Each row of a before or after table is a point. The points were changed in one or more steps. Then noise was added and the rows were shuffled. The steps act on how far a point lies along the listed directions, d1 being the first. Write out the steps. A step turns or swaps two directions, mirrors them in a line or flattens them onto one, adds a multiple of one to another, or multiplies one. Angles are multiples of 10 degrees, from the lower direction toward the higher: turns from -170 to 170, lines from 10 to 170 but not 90. Use the fewest steps. Two steps may share a direction if one is a turn and the other turns, adds or multiplies; they go together, in the order done. Otherwise the lowest direction goes first.

Directions:
(1): [-2.8 -3.1 -6.3]
(2): [ 0.6  6.6 -3.5]
(3): [ 7.0 -1.8 -2.2]
Before (8 x 3):
[[-8.2  1.1  1.4]
 [ 2.1 -0.5 -4.4]
 [ 2.1  1.8 -2.4]
 [ 0.6  2.6 -3.4]
 [ 3.2 -0.5 -2.9]
 [ 3.6 -5.4 -1.3]
 [-4.0  2.0 -3.7]
 [ 5.2 -0.7 -1.4]]
After (8 x 3):
[[  0.8   2.2  -7.2]
 [  3.9   0.6  -1.3]
 [  0.8   9.3  -7.4]
 [  1.9   1.3  -4.2]
 [ -6.4  -0.1   0.0]
 [  1.9   6.8  -5.3]
 [  1.2 -12.1   1.8]
 [ -3.6   6.6  -8.7]]
Steps: multiply d1 by 1.6; multiply d2 by 3; multiply d3 by 0.7

Directions:
(1): [-2.8 -5.0 -5.0 -1.8 -4.9 -5.4]
(2): [-3.8 -3.4  1.8 -7.9  4.1  2.2]
Before (8 x 6):
[[ 4.2  3.5 -3.5  6.6 -5.0 -2.8]
 [ 2.1  0.8  2.5 -2.2  1.3  1.1]
 [-4.8 -2.9 -0.2 -3.4  0.4 -1.7]
 [-1.9  0.8  2.3 -0.7  1.3  4.0]
 [-0.3 -1.4  0.2 -0.6  2.4  1.2]
 [ 2.7 -0.4 -1.8  1.9 -0.7 -2.7]
 [ 5.1  3.3  3.3  4.5  2.3  1.4]
 [-5.4 -0.8  4.4 -8.5 10.9  5.7]]
After (8 x 6):
[[ -3.0  -1.4   0.6  -1.3  -0.5   1.8]
 [  1.2  -0.4   1.3  -2.5   0.3  -0.2]
 [  4.0   2.1   0.6   2.8   1.8  -0.2]
 [  8.3  11.1   3.9   9.4   2.3   4.9]
 [  6.9   6.4   6.0   5.1   5.4   4.9]
 [-11.1 -11.4  -5.7 -12.0   0.8  -5.1]
 [ -1.1  -2.7  -1.4  -1.0   1.1  -0.5]
 [ -6.7  -6.5  -3.8  -4.8  -2.8  -5.4]]
Steps: add 1.5 times d2 to d1

Directions:
(1): [ 7.5  0.9 -2.2 -3.1  1.5 10.7 -3.2 -2.0 -1.2  0.3  2.0]
(2): [ 7.0 -2.5 -6.2  3.3 -5.6 -2.7  6.5 -0.8  2.9  2.4  2.9]
(3): [ 2.5  4.9  1.6 -0.1 -3.9  1.1  5.1  5.0 -5.5 -8.5 -2.3]
(4): [ 1.8 -0.9  5.1  0.2 -8.2 -0.3 -2.5 -7.2 -2.9  2.4 -6.2]
Before (13 x 11):
[[-2.9  5.8  2.4 -0.9  2.6  4.3  1.6  5.9 -3.7 -7.2 -2.3]
 [ 4.5  3.7 -3.9  0.7  0.4 10.1  5.4  3.8 -3.0 -6.7  3.0]
 [-3.3  0.9  0.3 -5.4 11.8  4.3 -5.5  3.9  0.4 -0.8  2.2]
 [-2.0 -0.8  2.9  4.2 -6.3 -5.4  1.7 -5.7  0.3 -0.1 -5.0]
 [-3.3  3.0  0.9  2.7  4.1  5.5  0.6  5.1 -4.6 -4.6 -0.9]
 [-2.4 -1.2  2.1  3.4 -5.7 -9.7  2.4 -0.6  0.2 -0.3 -4.6]
 [ 3.7  0.2 -2.9  2.6  3.9  1.0  1.7  4.6  3.9  0.8  6.7]
 [-0.5  4.9 -2.8 -3.2  5.6  8.3 -1.9  6.8 -3.1 -9.0  3.8]
 [ 3.4  0.9 -4.9  4.7  1.6 -6.9  4.5  3.4  1.0 -1.1  4.3]
 [-6.9  0.9  2.9 -4.3 12.9  8.9 -8.1 -0.2 -2.5 -1.7  2.7]
 [-5.6 -6.7 -3.8  5.5 -0.5 -7.5 -0.2 -2.5  8.7  4.9  0.7]
 [-3.7  2.0  2.3 -3.6 -7.0 -3.7  2.8 -1.0 -0.7  1.4 -4.4]
 [ 2.1  6.0 -0.3 -1.0  0.6  7.1 -0.8  0.8 -2.9 -3.2 -3.0]]
After (13 x 11):
[[  8.3   3.3   1.1  -0.4  -2.2   3.8  -4.8  -5.5  -4.1  -0.2  -0.8]
 [ -3.3   0.3   5.5   0.4  -5.3  -8.4   4.1   2.4  -3.4  -3.9  -6.8]
 [ -2.9  -3.6   2.9   3.0  -9.9  -8.5  -0.4  -6.9  -0.8   1.9  -5.6]
 [  2.2   4.7  -0.7  -1.6   2.6  10.3  -1.0   5.9  -3.4  -9.9  -0.8]
 [  8.0   2.8   3.1   2.4  -6.9   2.4   1.9  -0.7  -1.7   0.0  -0.9]
 [ -4.8   0.9  -1.2  -6.3   4.4   3.4  -2.7   0.7   2.6   4.0   1.5]
 [ -5.5  -2.3   3.1   5.1  -2.8  -2.5  -1.1  -3.3  -2.1   3.8  -5.0]
 [-10.0   0.0   5.7   4.9  -4.3 -11.4   6.0   1.7  -4.3  -5.3  -3.9]
 [ -6.2  -1.9   4.4   2.5  -3.0  -3.7  -2.1  -6.1   1.5   5.9  -5.1]
 [ -0.3   0.7  -0.3  -4.4   7.7   6.7  -7.1  -0.3   1.0  -0.3   0.8]
 [ -3.1  -1.2  -2.2   3.6  -1.9  -4.6   1.5  -3.2   4.2   5.2  -1.9]
 [ -2.0   0.2  -2.9  -0.8   9.5   5.5  -2.5  -0.4   2.9  -0.6   2.9]
 [  1.3  -4.8  -1.0   4.7  -8.2  -2.1   2.0  -8.4   2.1   5.6  -1.5]]
Steps: mirror d1 and d2 in the line at 60 degrees; turn d3 and d4 by 150 degrees

Directions:
(1): [ 1.4 -2.0  2.4 -0.3 -4.9 10.7 -1.4 -3.7  5.5 -1.7 -2.9 -4.2  0.0 -6.2]
(2): [ 3.2 -0.5 -7.7  0.8 -5.8  0.3  5.4 -2.2  2.7 -4.4  3.5  2.1  8.4  3.6]
(3): [ 2.1  3.4 -2.7  5.4 -3.6  0.2  7.9  2.7 -1.7 -1.1 -5.2 -5.0 -8.2  2.5]
Before (9 x 14):
[[  5.0   1.8  -8.1   3.4  -9.6   2.9   5.5  -3.1   0.9  -6.4  -3.3  -2.2
    4.8   5.7]
 [  1.1   5.1   2.1   1.5   0.5   3.4   2.8   1.8  -0.9   0.3  -3.8  -4.9
   -6.9  -0.3]
 [  0.8   5.4   1.9   3.2   0.3  -1.4   4.1   2.6  -0.2   0.1  -7.0  -5.0
   -8.8   2.4]
 [ -2.2  -2.7   2.2  -2.0   3.0   0.1  -2.3   0.0   3.0   3.5   2.3   4.5
    4.9  -1.9]
 [ -4.6  -7.7  10.3  -8.5   4.8   8.0 -16.6  -7.3   5.2   2.3   3.2   2.9
    8.9 -10.5]
 [ -0.4   0.9   7.2  -0.8   1.1   3.2  -4.3  -1.2   1.9   0.6  -2.3  -5.5
   -4.6  -3.7]
 [  2.8   1.0  -6.9   1.8  -4.9  -1.4   7.5   0.9   0.5  -3.1   0.2  -1.8
    1.9   3.2]
 [ -0.4   1.9   0.4   3.1  -1.0  -0.2   6.5  -1.1  -0.7   0.7  -3.2  -2.7
   -9.2   0.4]
 [ -1.5  -1.5   3.8  -3.2  -1.6   5.4  -0.2  -3.0   0.2  -0.9  -4.6  -0.7
   -1.1  -6.9]]
After (9 x 14):
[[ 0.5  1.1 -0.7 -1.9  1.8 -6.4 -0.9 -0.7 -0.1 -2.2  5.8  2.4  6.8  4.2]
 [ 0.2 -7.6 -1.6 -7.1 -3.1  5.9 -7.7 -9.0  7.5 -3.9  8.9  6.4 20.1 -3.6]
 [ 0.2  5.0 -1.8 -0.6  4.2 -5.7  2.4  3.0 -3.8  0.8  2.0  1.2 -0.8  5.4]
 [-1.6  1.3  4.5 -0.2  2.8 -0.6 -1.3  3.4 -1.9  2.9 -4.1 -4.5 -7.8 -2.7]
 [-1.6  2.1 -1.1  1.0  3.0 -7.6  4.9  0.3 -4.0  2.3  0.9  2.1 -4.9  4.2]
 [ 0.2  5.2 -1.8  1.8  3.0 -8.6  4.9  3.4 -2.8  0.2 -1.6  0.5 -2.6  7.6]
 [ 0.5 -2.6  0.4 -0.2 -1.9  4.7  1.5 -1.7  5.8  0.9  1.0  2.0  5.5 -3.0]
 [-3.1  1.6  8.3 -0.3  5.7 -0.5 -9.4  1.1 -5.2  3.5 -7.4 -2.4 -8.5 -1.3]
 [-2.8 -1.3 -0.2 -4.9  2.1 -4.0 -0.6 -1.7 -3.2 -0.1  1.7  6.0  5.5 -1.4]]
Steps: turn d1 and d3 by -60 degrees; turn d1 and d2 by -150 degrees

Directions:
(1): [-7.9 -4.9  3.9  5.2  7.2 -7.9 -2.6  3.5  3.3  2.9 -2.8  2.9  0.7 -5.8
  1.3  4.4 -1.1 -3.8 -7.4  3.9  1.2  3.9  0.1  0.6]
(2): [ 0.4  1.6  7.6 -0.3  0.0  2.3  0.8  1.7  0.8 -1.0  4.2 -8.6  4.7 -7.4
  9.1 -0.4  1.8  7.8 -0.2 -3.4  6.1  3.2 -1.4  2.7]
Before (11 x 24):
[[-10.9  -1.9  12.4   3.9   6.5  -4.4  -2.2   7.9   4.8  -1.0   2.4  -7.5
    6.3 -14.1  11.9   5.1  -0.1   3.6  -8.8   0.1   7.7   8.5  -2.6   3.4]
 [ -4.2  -3.3   0.8   1.6   1.1  -4.6   0.4   1.3   0.8   2.1   0.8   2.5
   -2.2  -2.5  -0.5   2.5  -0.7  -3.4  -3.3   1.5   0.2   1.0   2.0  -0.2]
 [ -4.1  -4.8  -4.3   1.7   4.9  -4.0  -2.3   1.3   2.2   2.3  -5.3   9.9
   -3.0   3.9  -7.8   3.2  -3.0 -10.1  -5.4   5.1  -6.3  -0.5  -0.4  -3.5]
 [ -1.2  -1.7   4.5   2.3   0.1  -1.8  -0.9   1.2   1.6   1.1  -0.6  -1.2
   -1.3  -4.1   1.5   2.0   0.1   0.1  -5.2   1.4   2.0   2.6   0.3   1.7]
 [  1.3   0.9  -0.5  -0.7   1.2  -0.9  -1.7   1.5   0.7  -0.7  -0.5  -2.4
   -1.5  -0.8   1.0  -0.5   0.6  -0.1  -0.7   1.6   0.1   1.1  -2.0  -0.2]
 [ -9.5  -7.1   6.5   5.8  10.9 -11.0  -3.4   4.5   1.7   2.7  -4.1   1.4
    3.8  -7.6   1.5   2.0  -2.2  -3.7  -9.1   3.4   4.5   4.7   2.8   1.6]
 [ -7.0  -5.8   0.2   7.4   5.6  -4.0  -3.6   2.9   4.4   3.0  -5.2   8.2
   -1.3  -3.3  -2.8   5.7  -1.3  -7.9  -6.8   6.4  -2.4   0.5   1.2   1.1]
 [ -1.1  -0.1  -1.3  -0.4   0.0  -2.8   0.9  -1.6   0.1  -1.4   0.6  -0.3
   -1.9   0.3  -2.3  -1.2  -0.7  -2.7   1.4  -2.0  -1.7  -0.2  -1.7  -1.0]
 [ -1.9   1.6   2.1   3.2   1.8  -3.0  -4.2   0.8   2.2   1.5  -1.2   1.8
    1.1  -1.7  -0.4   1.9   0.2  -1.9  -4.7   2.9  -1.4   1.1  -1.5   1.6]
 [ -3.3  -3.7   9.4   2.7   3.9  -2.5  -0.5   2.4   2.6   0.7   4.4  -8.5
    5.3  -9.9   8.5   0.2   2.6   6.6  -1.3  -1.9   8.5   3.4  -2.7   3.4]
 [ -2.4  -0.4  12.6   3.0   2.5   2.1   2.1   5.2   2.2  -2.5   3.1  -7.7
    5.4 -12.6  13.0   2.7   1.9   8.7  -4.9  -3.3   8.1   7.2  -1.1   3.3]]
After (11 x 24):
[[  0.8   0.7  -0.6  -0.8   1.2  -1.1  -2.5   1.5   0.9  -0.2  -0.3  -1.6
   -1.6  -0.5   1.1  -1.0   0.2  -0.4  -2.1   1.9  -0.2   1.6  -2.1   0.2]
 [ -1.4   0.1  -1.4  -0.6   0.4  -2.6   1.2  -1.5  -0.1  -1.2   0.8  -0.4
   -1.2   0.1  -2.2  -1.1  -0.7  -2.6   1.2  -2.3  -1.6  -0.7  -1.4  -0.5]
 [ -1.8  -1.8   3.0   2.2  -0.3  -2.9  -0.6   1.5   2.2   1.7  -1.2   1.0
   -2.2  -2.0  -1.5   1.4  -0.1  -2.4  -5.6   2.5   0.7   2.0   0.2   1.0]
 [ -7.0  -7.1  -5.4   8.2   6.3  -5.8  -4.7   1.4   4.0   3.8  -8.2  13.8
   -4.0   1.7  -8.3   5.5  -2.0 -13.3  -7.5   8.3  -6.0  -1.6   2.0  -0.6]
 [-11.7  -3.8   5.9   4.0   7.2  -6.5  -1.8   7.2   3.8  -0.3  -1.0  -0.6
    2.8  -8.8   5.1   5.3  -1.3  -2.7  -8.5   2.8   3.2   6.6  -2.2   1.5]
 [ -2.2   1.1  -0.1   3.5   2.5  -3.8  -4.7   1.5   2.5   2.1  -1.9   4.4
   -0.8   0.4  -3.7   1.8   0.0  -3.5  -4.4   3.6  -2.7  -0.2  -0.4   0.3]
 [ -3.7  -4.1  -1.9   1.6   1.2  -5.7  -0.6   1.1   1.2   2.3   0.0   4.4
   -2.7  -0.4  -3.8   2.7  -1.6  -5.5  -3.5   3.2  -1.7   0.1   2.5  -1.6]
 [-10.2  -8.5  -0.2   5.8  10.6 -12.7  -4.3   3.2   1.0   2.7  -8.2   8.8
   -1.1  -1.1  -6.3   2.6  -3.3  -9.9  -8.2   6.5  -0.8   2.3   4.0  -1.0]
 [ -2.0  -1.2  10.8   3.2   1.9   1.7   1.3   4.7   2.1  -2.2   1.3  -5.2
    3.7 -10.0   9.3   3.0   1.1   6.5  -4.0  -2.0   6.3   6.3  -0.1   2.6]
 [ -3.9  -4.2   8.2   2.1   4.0  -2.9  -0.7   2.3   2.3   0.6   4.0  -5.9
    3.7  -8.5   6.5   0.0   2.2   4.2  -0.4  -1.3   6.6   2.4  -2.1   2.2]
 [ -4.2  -4.8  -7.9   1.5   4.9  -4.6  -3.3   1.2   1.6   2.8  -7.5  12.6
   -4.9   6.9 -11.2   3.3  -4.4 -12.5  -5.5   6.6  -8.8  -1.7   0.8  -4.4]]
Steps: add -0.7 times d1 to d2
